Each row of a before or after table is a point. One or more steps were done to the points. Then noise was added and the rows were shuffled. The steps act on how far a point lies along the listed directions, d1 being the first. Write out the steps. A step turns or swaps two directions, mirrors them in a line or flattens them onto one, adds a multiple of one to another, or multiplies one. Angles are multiples of 10 degrees, from the lower direction toward the higher: turns from -170 to 170, lines from 10 to 170 but not 90. Use the fewest steps. Two steps may share a direction if one is a turn and the other turns, adds or multiplies; they go together, in the order done. Otherwise the lowest direction goes first.
In the rows, 128 means zero.

Directions:
(1): [ 84 169 146]
(2): [ 96 116  76]
(3): [ 97  82 157]
Before (11 x 3)
[[105 155 141]
 [ 76 132  82]
 [156 120 141]
 [144 108 122]
 [132 145 134]
 [ 91 131 105]
 [141 134 145]
 [102 132 100]
 [127  98 155]
 [122 121 134]
 [ 95 147 111]]
After (11 x 3)
[[ 22 101  10]
 [176 142 164]
 [ 66 121  87]
 [158 141 170]
 [162 101 159]
 [134 145 152]
 [ 72 117  58]
 [129 120 132]
 [102 133 156]
 [150 123 114]
 [ 60 102  62]]
Steps: turn d1 and d3 by 40 degrees; multiply d2 by 2.5

Directions:
(1): [114 157  70  58 133  95 107 159 129]
(2): [144 101 122 166 196  98  81 162 152]
(3): [197  86 108  90 121 153 126 102 174]
(4): [ 76  59 165  96 101 121 107 148 144]
Before (12 x 9)
[[183 117 152 171 113 138 142  92 137]
 [141 135 125 186 172 143 121 122 121]
 [236 165 112 161  95 190 185  60 118]
 [110 127 148 210 144 118 147 159 101]
 [114 145  91 104 108  95 103 135 133]
 [119 148 132 116 112 146 124 129 126]
 [168 141  66  95 118 137 129 137 128]
 [118 197 103 130 110 137 159 112  92]
 [122 109 174 117  75 178 177 116 109]
 [ 82 162 123 184 164  96 101 184  98]
 [168 130  96 130  80 169 169  83 140]
 [228  97  75  19  92 169 133  89 198]]
After (12 x 9)
[[127 159 127 154 116 167 160  94 102]
 [165 142  46  90 114 128 131 124 151]
 [ 84 155 166 213 128 133 139 146  86]
 [124 187  79 136 164 104 115 147 111]
 [110 138  97  42 106 124 133 167 119]
 [163 154 113  95  78 131 152  94 125]
 [219 201  35  71 108 144 153 105 121]
 [130 113 122 167 143 100  90 135 144]
 [185 112  89 149 155 134 110 143 142]
 [245  66  79  67 157 147  90 117 221]
 [121 145 121 118 134 131 105 145 134]
 [ 92 156 135 159  88 134 181 138  81]]
Steps: turn d1 and d2 by 100 degrees

Directions:
(1): [150 139  87 105 140  97 136 158 122 114 120 225 156 106  86  86 178 170]
(2): [ 86  88 130 128 169 108 118 166 165 124  88 180 149  83 149 156  69  67]
Before (12 x 18)
[[102 119 123 145 146 140 119 138 131 109 136 134 136 109 127 142  94 107]
 [ 88  80 129 144 184 121 146 180 173 122  68 192 135  76 130 167  44  39]
 [165 119 102 110 164  94 129 179 154 120 111 236 168  63  89  84 143 145]
 [109 110 105 121 160  85 125 150 175 127 106 217 152 107 132 110 126 157]
 [139 117  99 120 136 129 128 135 116 114 100 178 143  88 154 129 122  92]
 [119 130 143 133 130 124 133 119 135 121 125 153 119 135 127 131 125 106]
 [100 126 178 177  95 154 135  82 148 133 131  38  93 121 175 180  44  82]
 [104 114 160 142 109 147 111  94 138 145 119  78 111 121 150 182  95  91]
 [105 119 144 137 122 137  95 108 140 142 133  72 119 130 168 190  74  75]
 [ 90 106 172 159 140 153 114 110 155 139 129  59 106 123 168 176  44  50]
 [ 82 110 185 153 124 141 131 118 121 135 141  44 103 114 173 164  59  73]
 [144 118  80  87 141  86 131 156 123  87 100 220 161  96  83  78 181 171]]
After (12 x 18)
[[123  88 121 119 180  97 120 185 179 126  95 211 167  51 122 126  82  86]
 [ 81  63 117 108 171  89 112 164 168  96  71 171 157  74 148 150  71  66]
 [158 156 127 126  84 141 127  92 106 141 147 109 121 137 102 127 188 177]
 [178 178 109 126 101 141 141 102  93 128 178 124 117 162  77  71 203 199]
 [147 128  92 119 136 125 131 130 113 113 105 180 139  96 142 118 138 107]
 [160 170 133 129  93 129 154 108  69 120 178 103 111 141  93  77 196 196]
 [128 141 142 130 129 124 134 114 132 122 127 157 118 136 123 120 135 119]
 [104 104 113 121 162  89 118 149 177 129 105 212 151 106 136 116 111 147]
 [180 195 124 152  57 138 160  71  99 120 178  92 107 149  92  87 181 204]
 [129 135 103 135 133 138 124 135 114 102 152 155 141 115 101 111 137 148]
 [169 145  73 114 146 113 175 171 117 113 102 248 141 100  51  77 184 168]
 [171 171 103 121  93 127 112 101  96 131 162 113 125 152  99 120 185 184]]
Steps: swap d1 and d2

Directions:
(1): [ 83 140 132 135 151 111 131 138 142 169 117 154 106 126  64 159 140 138
 158  29 142 115  87 136 169  29 152 147 139 179 115 173]
(2): [188 203 154 168  92  98 133 117 160  88 129 174  41  70 101 140 129 147
 166 139  75 127 137 163 147 153 122 141 108  86 116 173]
(3): [157 130 128 151 126  34 152  58 165 148 147 174 108 149 184 112  95 147
  88 129 228 147 121 117 131  98 117 113  84 134 103 106]
Before (11 x 32)
[[ 98 108 116 162 148  60 139  85 148 186 137 158 125 177 136 124 118 140
  119  71 226 126  83 115 147  28 124 132 101 176 100 121]
 [128 176 125 146 124 118 120 134 157 142 112 160  70  95  53 142 124 143
  165  41  94 110 115 149 156 104 148 149 126 137 117 200]
 [118  97 132  87 138 185 121 153 108 120 125  69 175 143 145 123 144 118
  108 129 125 132 138 113 114 136 135 132 129 140 152 125]
 [122 151 131 140 122  63 157  91 163 152 138 165  99 140 133 137 125 132
  116  62 169 136  87 128 167  49 137 118 116 146  92 151]
 [175 159 147 157 120  62 140 110 141 108 148 161  82 106 139 137 113 157
  141 131 116 136 138 137 143 128 118 137 107 105 137 143]
 [135 147 126 111 119 154 131 164 127 103 134 104 120 107 103 120 158 125
  147 119  57 101 131 139 132 162 131 144 172 138 136 141]
 [127 147 139 149 120 113 137 145 130 121 108 161  95 101  92 134 127 144
  162  93 127 108 100 163 140 119 136 127 124 106 127 160]
 [190 167 145 163 102  52 149  82 173 106 153 177  72  94 178  90 117 149
  111 177 142 140 142 145 133 145 100 121  94  90 106 104]
 [ 97 123 112 128 158 172 118 167  91 133 106  91 160 125  77 144 157 118
  154  85  83 118  98 131 150 103 144 145 157 153 145 143]
 [160 151 105 136 110  48 124  71 151 129 147 174  95 123 178 119  95 141
  122 147 170 149 129 122 129 131 105 117  82 122 119 118]
 [ 88 137 135 143 152 107 124 134 133 163 116 152 114 141  73 141 126 127
  137  44 146 113  83 122 175  52 152 126 131 176 109 157]]
After (11 x 32)
[[ 33  81 110 113 164 210  99 193  88 170 113  71 180 166  58 138 166 109
  167  64  98  99  93 120 133  66 140 149 173 180 136 142]
 [140 106 130 105 134 125 136 106 129 128 135 102 157 151 176 112 122 131
   91 132 182 142 134 110 119 117 126 123  99 139 137 114]
 [ 57 106 123 122 165 134 119 149 110 175 110 119 156 163  75 144 133 116
  124  34 151 109  78 106 163  45 157 122 141 195 116 146]
 [165 181 149 142 104 163 121 170 131  76 128 127  80  59 103 113 157 130
  169 176   7 115 149 168 130 186 114 139 145  75 140 138]
 [163 150 127 135 114  56 156  91 167 121 155 151 101 126 163 103 122 141
  108 120 155 120 127 129 133 130 124 134 125 144 112 119]
 [157 158 142 146 121 114 126 149 122  95 140 135  93  91 105 148 129 145
  164 129  55 126 142 147 144 148 123 145 127 102 150 155]
 [119 112 105 144 166  73 143  88 131 164 132 131 153 157 144 126 122 134
   99  82 207 142  90 108 149  65 132 129 112 167 120 107]
 [ 70 127 124 102 133 172 134 169 111 142 124  99 144 132  85 153 160 111
  149  61  74 116  90 126 160  75 149 133 167 151 124 164]
 [116 154 119 143 137  98 125 118 152 167 119 157  91 123  81 137 115 144
  138  44 138 116 106 137 150  83 141 140 118 154 110 178]
 [121 134 132 147 127 110 140 138 131 131 110 159 110 113 100 127 125 142
  155  90 147 108  99 157 136 109 136 123 124 116 127 152]
 [126 155 104 110 109 169  92 164 102 102 117 110 115  89 100 145 141 122
  181 145  36 126 137 140 129 172 118 132 142 113 149 150]]
Steps: add -0.5 times d1 to d2; multiply d3 by -1

Directions:
(1): [101 135  79  97 165 157 156 124 129 171 112 173  85  55 131 165 108 110
 124 118  99 107 181 120 163  67 115 106  74 127  91 124  57  78 200 114
 120  64 128 102 117  95  93 137 124 127  93 104  49 128  77 121 118 158
 163  62 153  82 131  54 127 147 181 117]
(2): [142  63 156  89 121 112  85  78  62 105  64  81 121 175 142 161  71  84
 118  47 186 125 158 132 157  81 117  89 114  81 125 101  27 162 114 155
 119 184 148 173 191 126 146  90 111 141 104 129 134 147 139 141 120 156
 113 162 176 133 187 126 129 135 149 127]
(3): [163 146 111  80 164 150 103  63 147 154 119 161 105 159 110 106 112  33
  87  98 102 123 109 133  52 135 129  74 115 210 109 153 168 171 166 165
 152 149 101 110  91 142 138 100 166 116 129 146  99 214 159 162 161 145
  85 138 103  96 102 148 137 227 125 114]
(4): [161 200  73  96  92  84 148  96 102  89  85 110 149 134  80 161 112 147
 130 111 118 173 173  96 143  98  79 186  48 123 151  64 126 151 122 112
 135 102 120 136 147  87  76 166  89 105 177 147 164 203 162 128 183  52
 163  97  86 147  90 152 137 152 115 134]
(5): [103  66 128 163 130 134 109 118 108 181 210 183 134 182 141 158 109 106
  91 171 159 145 158  83 141 126 110 171  51 134 133 118 123  86  93  75
 165 201  93  79 127 144 191 133 127 186 135 142 159 194  59 146 119 123
 198 142 130  87 112 136  97 126  94 109]
Before (8 x 64)
[[139 166  89 101 153 138 143 121 143 136  97 131 114  69 123 125 133 126
  133 112  93 108 140 132 125 121 131 110 131 155 103 135 127 121 168 134
  106  77 140 125 118 106  79 144 129  95 130 109  85 112 136 127 148 130
  122  97 119 126 120 106 143 149 165 124]
 [114 151  95 139 122 123 152 149 134 150 148 158 135 108 116 149 120 148
  119 158 115 138 156 106 145 119 105 163  79 143 114 103 130  95 141  85
  129 105 122 113 118 102 113 153 114 124 137 121 120 136  99 117 138  93
  183  91 111 109 101 110 123 116 128 122]
 [119 104 141 109 131 132 128 116 111 124 114 113 116 115 144 137 111 112
  140 102 137 114 133 139 134 107 135 102 134 113 121 137  84 130 158 136
  122 127 138 132 136 120 119 106 133 131  98 127  93  92 125 120 115 150
  115 134 161 129 155 114 130 125 132 129]
 [109 116 131 145 140 148 141 146 125 155 170 158 124 116 132 145 134 129
  127 145 136 130 135 120 142 118 116 140 100 131 133 135 113  99 133 100
  131 132 112 102 116 129 146 137 123 152 118 117 110 120  90 138 113 150
  159 116 136 103 130 104 115 119 115 133]
 [129 159 112 148 111 111 151 149 119 103 137 139 160 122 113 133 137 165
  138 140 125 138 144 106 139 139 104 171 100 117 147 102 135 108 117  95
  133 108 120 126 136 109 102 159 109 123 139 133 123 131 124 109 146  95
  149 112 111 154 120 134 124 105 123 133]
 [119 124 136 135 124 124 124 144 132 135 141 139 133 125 122 131 124 151
  131 138 126 128 122 129 134 148 129 140 133 118 122 125 139 103 118 127
  132 130 125 120 127 123 135 133 123 119 140 123 132 110 115 122 121 122
  135 130 125 142 132 133 132 129 127 136]
 [152 144 123 122 121 118 129 149 138 100 118 114 118 104 126 107 146 142
  139 118 105 121 114 147 111 139 142 110 169 134 134 142 153 138 143 145
  108 115 139 137 133 123 112 132 131 106 132 124 114 106 148 116 133 126
  104 137 123 151 131 116 136 133 133 144]
 [119 100 129 142 119 125 117 118 112 164 179 164 138 162 124 147 120 129
  106 158 145 145 156  85 139 131 121 176  59 117 136  94 115 100 103  78
  151 173 104  96 118 126 164 142 128 173 143 145 153 190  72 147 134 106
  177 124 122  99 111 143 108 140 103 116]]
After (8 x 64)
[[163 175 111 104 113 113 141 149 141  80  83  94 117  81 114 105 150 155
  156 103  95 121 111 158 118 132 139 104 180 126 137 135 147 152 159 159
   95  81 152 153 138 110  85 139 125  85 135 118 103  87 171 106 142 122
   90 124 120 166 134 111 146 135 143 153]
 [104 120 131 154 148 147 146 158 136 144 159 167 132 102 141 122 138 136
  133 146 121 106 130 120 132 139 130 127 127 130 122 145 120  82 143 102
  132 110 120 110 117 124 127 136 133 138 100 118  74  99  89 110 110 149
  140 114 143 122 142 100 118 108 145 124]
 [ 96  91 137 165 146 154 123 154 151 188 197 180 122 136 148 120 128 114
  104 177 127 115 118 120 115 153 136 124 129 168 102 152 153  90 128  93
  136 159 115  98  98 142 172 120 148 152 114 120 111 118  76 131 108 143
  161 129 131  90 117 112 108 116 118 107]
 [ 89  36 136 172 135 150  99 116 110 218 244 215 132 194 146 165 104 100
   75 192 163 139 172  60 145 133 119 186  18 127 125 103 106  58  92  46
  178 224  78  52 109 146 218 133 138 216 128 147 151 219   7 162 114 132
  220 133 137  59 107 134  82 138  88  99]
 [120 123 134 136 122 123 126 144 130 137 142 143 135 125 121 136 123 150
  130 138 127 128 127 122 137 146 124 142 128 117 120 123 139 100 116 125
  134 131 126 118 128 119 137 133 123 124 142 125 134 113 110 124 120 120
  140 127 124 142 131 130 130 131 124 135]
 [117  91 153 167 126 138 121 143 120 153 201 155 141 167 138 136 138 121
  112 158 156 144 116 112 124 149 118 157 103 140 149 140 144 112  93  92
  151 189  99  97 115 151 183 129 129 171 132 133 151 143  95 149 114 143
  159 153 124 106 121 136 108 117  80 134]
 [138 121 154 115 112 114 118 116 114  94 107  86 136 143 132 119 119 121
  144 100 144 122 111 147 114 132 141 113 161 114 137 135 119 167 131 149
  122 146 145 149 140 128 121 104 135 118 118 138 128  94 163 124 127 130
   90 155 144 156 150 150 133 124 111 138]
 [156 163 127 105 154 141 122 126 162 112  92 101 125  88 129  80 153 120
  139 103  96  95  82 166  85 164 159  78 211 167 105 166 174 163 152 172
   97  95 151 148 110 135  94 118 150  82 126 114  97  76 179 127 142 149
   61 139 116 153 135 138 155 150 153 132]]
Steps: turn d1 and d4 by -120 degrees; turn d3 and d4 by 30 degrees; multiply d5 by 2
